Every row gives one point. Before rounding, the points of a table are all equally far from one centre. They may lie mostly on one side of it. Write the centre, to within rounding.
In the rows, zero is written as 128.

Points:
[[126  97 162]
 [144 101 163]
 [121  71 140]
 [133 116 159]
 [134  76 154]
 [106  85 138]
 [117 118 152]]
Centre: [135 100 130]

Points:
[[126  81 175 114 110 156 180 113 144 153  93]
 [127 110 115 113 163 135 173 148  99 162 154]
 [147  97 118 147 176 177 122  95 113 127 107]
 [153 116 105 134 148 189 136 123  79 127 132]
 [128 114 137 127 115 166 164 129 159 148 178]
 [136 102 132 152 130 118 190 130 144 119 152]
 [124 100  87 118 155 144 155 116 118 165  96]
 [131 110 135  98 114 181 142 170 113 130 150]
 [139 105 122 136 118 114 165 153 116 165 149]
 [168 111 135 134 180 152 169 151 110 135 144]
 [111 112 141 101 162 150 167 111 118 158  76]
 [137  74 140 139 129 155 146 160  86 107 102]
 [162 103 166 152 122 145 154 140  76 138 116]
 [160 129 154 134 144 182 135 142  90 131 154]
 [144  94 179 107 132 189 171 149 115 152 107]
 [126  80 179 152 106 126 170 120 130 132 146]]
Centre: [133  99 139 124 135 155 152 118 120 134 127]

Points (24 x 20):
[[124 169 160 152 160 144 124 114 164  89 145 116 128 102 135 178  89 126
  186 133]
 [130 131 134 124 170 136 131  83 134 134 113 105 163 128 181 146  88 122
  180 108]
 [123 142 120 162 119 135  99 144 149 106 125 125 167 147 124 148  75 164
  176  97]
 [117 128  82 138 140 154  88 121 123 153 146 115 133 123 137 109  82 136
  187  99]
 [111 116 116 167 131 101 108 131 119  90 147  71 114 101 155 138 132 121
  170  78]
 [137 108 132 137 127 106 101 102 131  91 190 139 132 119 171 101  93 176
  153 145]
 [ 95 141 102 133 126 114  83 128 130 103 151 152 138 150 145 169 102 123
  172 101]
 [178 157 118 163 159 132 138 144 136 112 132 160 111 119 128 101 116 158
  169 120]
 [122 134  84 147 147 136 121  90  81 110 159 112 149 122 139 149 104 137
  164 149]
 [124 114 138 122 179  95  79 104 163 113 155 130 146 105 161 148 122 147
  155  81]
 [117 131 101 150 162 154  72  71 162 123 142 128 156 134 154 101  99 111
  166  98]
 [128 121 108 148 122 144 112  95 105 105 176 155 109 108 140  75 110 130
  165 137]
 [125 136 124 133 136 138 116 149 137 150 157 124  98  93 123 111 123 128
  197 106]
 [136 135 124 179 140 125 132 113 152 127 174 133 116  69 126  88 122 150
  171  95]
 [ 97 129  96 149 145 115 121 143 150  75 135 131 128  93 124 102 124 164
  177 103]
 [115 143 134 166 114 121  96  80 161 122 148 154 135 113 142 146  89 123
  180 158]
 [153 170 166 127 155 127 110 108 150 120 127 103 126 112 122 154 110 118
  198  81]
 [109 184 118 145 104 149 104 110 106  91 163 114 142  87 189 120 122 114
  153 146]
 [103 161 150 124 115 150 138  78 122 134 158 122  98 103 176 109 101 139
  184 121]
 [ 89 139 138 147 132 135 125  64 142 126 144  88 166 115 158 126 129 127
  196 120]
 [131 141 116 136 166 141 128  71 110 116 150 128 101 152 160 107 104 113
  206 104]
 [105 151 161 134 124 126 117 135 127 114 183 135 163 104 116 143  91 122
  174 109]
 [142 122 141 144 121 120 109  94 126 102 130  97  91  83 189 112 112 138
  209 113]
 [141 142 146 147 148 165 149  94 151 119 142 139 140  82 154  94  71 162
  172 114]]
Centre: [132 149 131 150 141 133 106 110 133 105 146 120 132 118 156 124 115 141
 162 111]

Points:
[[148  70 123 180 160 155 116 158 148 153 158 119 150 142 127  98 119 141
  152 129 134 105 103 134]
 [125  91 112 135 133 135 128 167 168 106 115 158 181 129 147 111 134 130
  138 113 105  60 127 116]
 [119 109 142 175  99 163 122 148 161 164 103 147 200 121 167  93 103 119
  181 121 144 108 123 136]
 [116 116 168 105 133 101 144 147 153 144 139 118 157 121 105 130 129 148
  131 134  87 109 158 119]
 [ 94 106  95 165 139 129 144 159 162 110 110 180 148 127 118 100 151 141
  187 157  95 101 146 171]
 [141 109  99 162 101 124 139 167 168 102 104 130 173 158 119 114 124 149
  153 179 119 135 152 152]
 [135 115 180 153 143 134 127 126 107 117 148 141 137 132 137  82 168 129
  175 120 120 170 149 116]
 [142  94 181 140  78 129 164 148 152 110 124 151 152 151 111 161 147 120
  124 143 121 123 139 150]
 [154 109 154 151 144  99 149 145 182 149 157 134 178 110 121 115 141 110
  165 112 102 104 117  96]
 [118  78 163 171 112 146 136 141 161 120 152 153 158 129 102 133 112 107
  193 154 154  85 135 112]
 [117  91 149 183 106 131 140 167 165 132 116 135 141  88  96  80 165 133
  174 139 117 113 157 116]
 [130  83 140 196 151 149 140 147 164 102 113 138 170  90 115 103 130 100
  101 102 111 129 129 116]
 [116  70 170 111 117 142 160 144 190 120 155 162 191 119 123  91 115 115
  169 133 121 119 135 128]
 [ 82  90 149 125 111 101 165 169 177 104 118 166 155 133 132 112 153 126
  173 162 118 148  85 126]
 [ 91  98 142 127 106 109 120 163 151 105 117 163 156 186 158 127 134  98
  164 134 154 132 143 134]
 [112 106 167 113 122 150 130 180 146 120 118 141 183  95 108  82  99 128
  117  93 110 124 123 130]
 [ 90  82 132 138  98 143 117 151 140  99 150 135 164 136 125  88 179 104
  167 150 101 154 114 129]
 [ 98  99 161 131 150 106 125 143 167 124 154 108 144 110 160  81 112 141
  172 100 125 128  99 139]
 [151 106 178 179 148 123 138 162 180 141 144 182 163 126 141 119  94 123
  168 135 112 122 121 125]
 [120  39 117 126  88 163 137 144 174 127  90 131 157 103 125 122 140 151
  181 117 147 105 125 137]
 [116  60 133 158 128 187 161 154 187 132 134 122 145 108 123  87 129 122
  152 120 113 160  88 114]
 [121  86 156 169 138 151  96 144 159 128 120 152 152 148 110 132 123 106
  187 181 104 159 148 110]
 [106 119 141 145 161 119 130 140 125 100 126 124 204 137 106 157 133  77
  123 130 112 139 140 125]
 [133  84 161 126 124 118 159 143 179 117 147 144 148 126 166  97 172 142
  174 104 134 102 137 128]
 [125  90 122 121 117 141 139 113 142  90 168 144 166 130 113 141 138 136
  215 128 123  92 119 125]
 [116  67 168 194 131 158 127 145 134 115 110 142 186 104  91 102 142 125
  132 129 120 131 139 105]
 [114  76 166 109 119 156 100 149 190  99 125 134 177 131 131 117 122 118
  150 145 110 106 110 113]
 [102  88 132 123 136 151 143 140 168 109 112 152 153 126 152 121 118  86
  172 188 109 120 162  93]]
Centre: [124 110 130 139 132 139 143 130 144 128 108 144 148 120 121 119 128 117
 159 127 130 134 120 138]

Points, 31 rows:
[[136 168 149 149 139 188 170  98 109 114 170 154 150 151 103 126 104 152
  111  94 146 178 137 107]
 [140 117 112 107 107 190 132 145 134 119 186 110 117 142  97 126 121 175
  158 127 147 189 105 102]
 [169 156  96 121 115 160 139  81 151  77 160 112 144 169 122 126 103 125
  123 144 176 128 114  94]
 [159 142 145 136  95 142 179 102 124 170 141 128 119 131 113 173  94 106
  149 126 146 154 106  89]
 [157 120 160 137  73 150 142 134 105 145 143 128 155 129 115 146 143 129
  117 101 129 179 106  80]
 [164 168 113 174 117 147 151 115 110 117 157  97 137 151 114 139  81 121
  126 160 155 175 136 127]
 [170 170 168 126 107 151 142 108 122  93 158 154 162 161  91 156 101 136
  118 147 144 208 135 102]
 [144 155 118 128  85 128 141 104 115  97 162  89 113 148 131  83  85 144
  157 142 146 202 108 104]
 [146 146 159 117 118 137 128 141  98  92 146  98 118 117 112 143  95 122
   92 131 159 127 101  82]
 [178 200 144 162 107 142 157 119 107 127 160  88 156 158 136 147 127 122
  138 137 156 159 110 100]
 [106 166 123 128 127 169 173  85 146 116 143 124 137 117  81 135 104 131
  153 114 141 192 108 109]
 [135 142 115 101 108 134 118  95 139 103 100 145 136  89 115 152 135 130
  118 138 151 168  89 120]
 [140 162 134 147 127 188 176  87 142 108 136 119 135 129 111 152 103 135
   84 108 150 178 134  88]
 [113 124 117  81 102 164 158 136 110 130 146 112 118 173 105 132 141 119
  112 132 132 168 126 127]
 [165 170 160 120  93 115 146  78  89 161 132 110 106 155 125 113 111 140
  112 144 155 176 105 148]
 [135 158  97  99 117 146 135 147  85 141 166 150 138 103 123 122 112 141
  165 110 135 168 121  84]
 [156 154 138 148  98 172 138 131  94 142 149  91 132 147 114 164  75 141
  109 128 140 170  80 125]
 [132 132 129 149 117 171 179 116 121 120 184 133  91 154 105 129  91 140
  105 131 169 176 110 119]
 [191 130 138 124 102  94 172 138 109 121 149 115 113 121 151 138  99 156
  125 127 156 201  92  97]
 [122 167 121  93 124 170 130  97  80 133 159 106 141 128 120  91  94 150
  103 139 140 190  94  90]
 [114 132 126 105  89 184 138 133 149 122 161 101 136 143 115 155 135 159
  143 117 122 195  88 105]
 [132 178 123 111 126 131 157 149 158 119 139 153 112 132 121 161 120 143
   97 151 175 160 118 118]
 [155 142 164 123 104 148 157 113 132 103  98 109 108 168 139  99 106 155
   99 111 159 172  68 103]
 [138 138 104 124 104 139 179 103 130  85 147 116 154 120 120 169 117 116
  111 149 136 145 139 116]
 [123 168 138 124  99 165 172 102 122 109 199 139 159 128 111 127  97 131
  148 127 148 159  97  83]
 [137 141 116 113  83 142 132  95 124 155 178 117 152 114 106 126 129 126
  139 118 177 167 120  76]
 [131 121 118 114 130 136 186  91 111 156 167 102 138 126 118 129 100 131
  136 142 131 177  73  85]
 [121 146 158 126 122 135 151  96  86 124 155 110 111 139 134  84 127 131
  140 123 179 180 106  78]
 [133 110 133  91 106 149 173 136 125 145 183 112 155 121 107 123  87 154
  127 131 135 171  91 108]
 [145 144 108 101  87 174 162 128 134 148 199 135 124 141 124 122 116 159
  130 151 170 137 120 115]
 [161 143 124 140 109 162 168  98 104 132 175 169 110 142 103 119 104 117
  119 150 156 200  91  87]]
Centre: [164 153 133 114 121 145 142 106 123 120 145 125 122 141 120 130 119 153
 131 127 132 162 113 106]

Points (29 x 24):
[[130 141 135 127 120  90 144 137 138 131 139 153  98 168  87  90 146 189
  137 138 122  85  73 138]
 [124 118 102 141  77 169 121 107 143 114 172 126  99 168 107 125 121  80
  112 152 154  96 126 163]
 [105 100 135 109 113 167  65 136  90 139 117 115 121 128 120  98 157 140
  109 119 136 132  95 154]
 [198 113 114 136 134  87 117 159 101 112 118 154 116  89 140 156 114 121
   94 161 107 109 117 139]
 [175 154 128 123 151 124 138  88  90 135 114 148 132 154 115  84 124  75
  140 136 147 155 127  92]
 [193 126 118 108 104  76 103  94 132  99 144 125 116 134  91  88 110 109
  162  74 145 113  97 143]
 [177 129  62 113 118 117 120  94 135  81 149 151  86 114 148  79 183 127
  103 128 118 106 111 164]
 [135 113 102 160 142 157  72 113 143  79 116 148  73 120 131 136 162 132
  144 136 124 111  79 158]
 [164 157  95  69 136  97 153 140 123 120  98 133 108 149 104  76 149  96
  138 176 121 133 135  98]
 [163 146 112 115 126 111 104 128 134 116 146 104 118 154 173  71 123 126
   79 177 139 145  67 146]
 [148  93  98  91 137 127 112 128 186 132 123 106 145 159 118 114 127 105
  115 113 112 105  68 104]
 [157 115 122  88 128 104 126 119 131 105 111 110 123 187  91 118 123 167
   78 100 139 127 112 166]
 [180 132 100  95 121 143 107 140 142  85 177 107 109 158 128 111 137  97
   94 107 103 171 104 148]
 [157  63  87 132  82 145 134 123 150  78  81 142 120 114 143  89 135  81
  141 122 107 136  97 131]
 [123 113 109 107 102 125 180 110  96 149 137 117 139  73 162 120 148  94
  138 127  96 131 101 171]
 [174  97 106 105 103  82 116 178  99  83 134 129  71 170 122 140 173 130
  145 113 103 107 124 162]
 [158 103  95 133 140 172 154 115 119 101 101 137 117 169  93 112 150  72
  102 133  97  84 124 155]
 [167  90 108  93 119 139  59 140 167 123 122 116 138 136 109  99 129 126
  151 135 140 151 113 162]
 [174 138 106 128 123 103 146 143 113 146 188 151  60  93 151 126 123 112
  104 136 115 113 115 143]
 [149 123 134 153 152 127 130 142 101  70 164 164 105  74 138 118 118 121
  119 127 101 141  85 149]
 [150 123  89 144 151 167 136 135 106 128 130 121 123 157 172 109  98 133
  147 123 107 145 117 180]
 [185 146 117 125 154 147 148 106 133 124 137 116  93 132 173  67  96 104
  138 113 107 139 107 141]
 [194  88 105 137 108 116 169 171 157  95 136 110 119 158 153  69 160 100
  117 115 123 106 113 151]
 [179 148 128 114 142 173 116 116 122 116 150 141 150 130 107  86 113  76
  102 142 140 102 135 157]
 [145 124 163 131 136 153 128 143 122 133 151 180 131 148 149 109 163 173
  116 147 153 160 108 138]
 [137 167 101 121 151 143 117 107 141 160 138 152 126 136 140  67 115 107
  101 167 130 100 108 130]
 [164 114 168 102 157 122 164 153 123 151 107  91 133 116 120  96 128 119
  123  98 141  98  88 128]
 [165 146 152 166 114 126 139 101 179  89 141 153  88  91 118 130 104  83
  129 131 131 107 106 136]
 [155 165 119 153  61 161 115 117 139  82 120 142 153 157 147 114 160 115
  120 146  96 150 138 134]]
Centre: [145 125 124 120 111 114 131 124 122 112 125 135 115 139 130 117 144 112
 132 134 128 121 103 142]

Points (29 x 24):
[[144 109 147  92 119 147 123 126 162 119 173 163 121 161  76 138 120 142
   81 121  85 109 123 156]
 [130 113 129 122 160 156 114 126 105 119 185 157 112 160  90 188  82 119
  103 101 131 121  82 134]
 [115  93 128 103 128 135 111 123 120  89 184 139 120 164 110 152 126 157
  112 130  77 145 130 140]
 [108 105  80 102 107 129 142 155 172 154 157 132 138 156 108 163 145 136
  107  93 109 134 108 135]
 [109 111 145 131 118 157 112 112 148  93 196 162 121 165  85 120 108 112
  130 121 117 144 109 157]
 [124 116 103 134 116 123 119 113 141  88 237 144 133 172  95 163 127 135
  126 111 113 120 119 149]
 [137 100 118  84 176 140 138 118 132 121 175 142 137 193 103 139 118 153
  116 135  95 150 137 119]
 [119 127 122  74 140 135 123 124 107 106 212 145 117 173  88 127  95 137
   92 120 119 160 141 136]
 [150 115 149  98 131 146 129 105 158  89 192 144 148 163  94 125 122 130
   99 127  81 121 115 150]
 [112  83 120 115 133 112  91 111 163 113 188 154 143 106 118 104 119 137
   85 121 110 133 101 135]
 [137 104 112  76 160 133 138 125 136 111 203 154 142 180  82 126  83 148
  104 148 126 106 115 129]
 [117 103 145  97 127 139 140 145 134 137 228 169 151 169  94 116 145 106
   99  96 125 132 117 144]
 [105 119 116  70 148 137 136 136 108 117 175 174 109 161 103 144 130 158
  125 138 101 104  92 142]
 [115 134 150 108 136 168 132 103 146 127 203 134 116 172  74 134 136 128
  106 125  96 135  85 118]
 [152 113 126 116 136 140 123 111 136 104 207 159 122 140  75 129 136 143
  136 152  81 150  95 138]
 [150 143 120 106 166 124 112 109 133 111 188 151 160 156  90 148 133 155
  121 141  93 146 132 156]
 [127  97 122 116 150 102 120  94 118 107 186 169 131 175 111 139 101 124
  107 133  93 140  92 170]
 [123 108 132 104 124 148 123 113 153 135 203 155 136 163  83 149 134 101
  107  96  71 143 154 124]
 [100  94 133 111 155 145 139 130 122 118 206 133 120 191  70 159 145 145
   91 104 116 141 105 151]
 [ 96 120 114 133 110 140 113 117 145  96 201 155 114 175  85 150 104 157
   99 123  99 123 115 148]
 [137  80 125 113 111 139 106 125 140 127 193 155 145 185 114 152 146 134
   98 101 117 140  99 134]
 [131 122  86  98 163 142 125 112 103 119 181 160 110 174 122 153 150 101
  102  93  91 109 130 155]
 [134  98 137 114 171 124  97 123 147  89 153 139 119 176 110 152 125 180
   97 114 112 133 108 131]
 [109 101 131 114 142 145 129 114 142 118 184 148 121 163  99 151 114 156
   87 123 108 155 125 176]
 [121 118 151 119 153 100 112  75 151 117 175 164 137 141  65 150 123 164
  114 154 129 130 113 131]
 [133 120 121  95 156 147 152 119 117  96 211 133 141 159  94 146 117 141
  122 123  87 151 135 155]
 [162 138 107 100 172 119 133 103 144  99 170 156 128 130 122 132 114 150
  124 130  85 128 151 150]
 [161 103 129 107 120 136 110  96 138 116 173 137  85 157  83 128 134 164
  114 116  96 112 116 128]
 [118 137 151 102 132 122 128  96 127  92 186 150 106 160 102 134 110 157
  111  87  78 141 124 141]]
Centre: [127 122 114 122 149 106 141 135 137 109 168 151 121 142  86 137 129 113
 104 111 124 126 115 113]
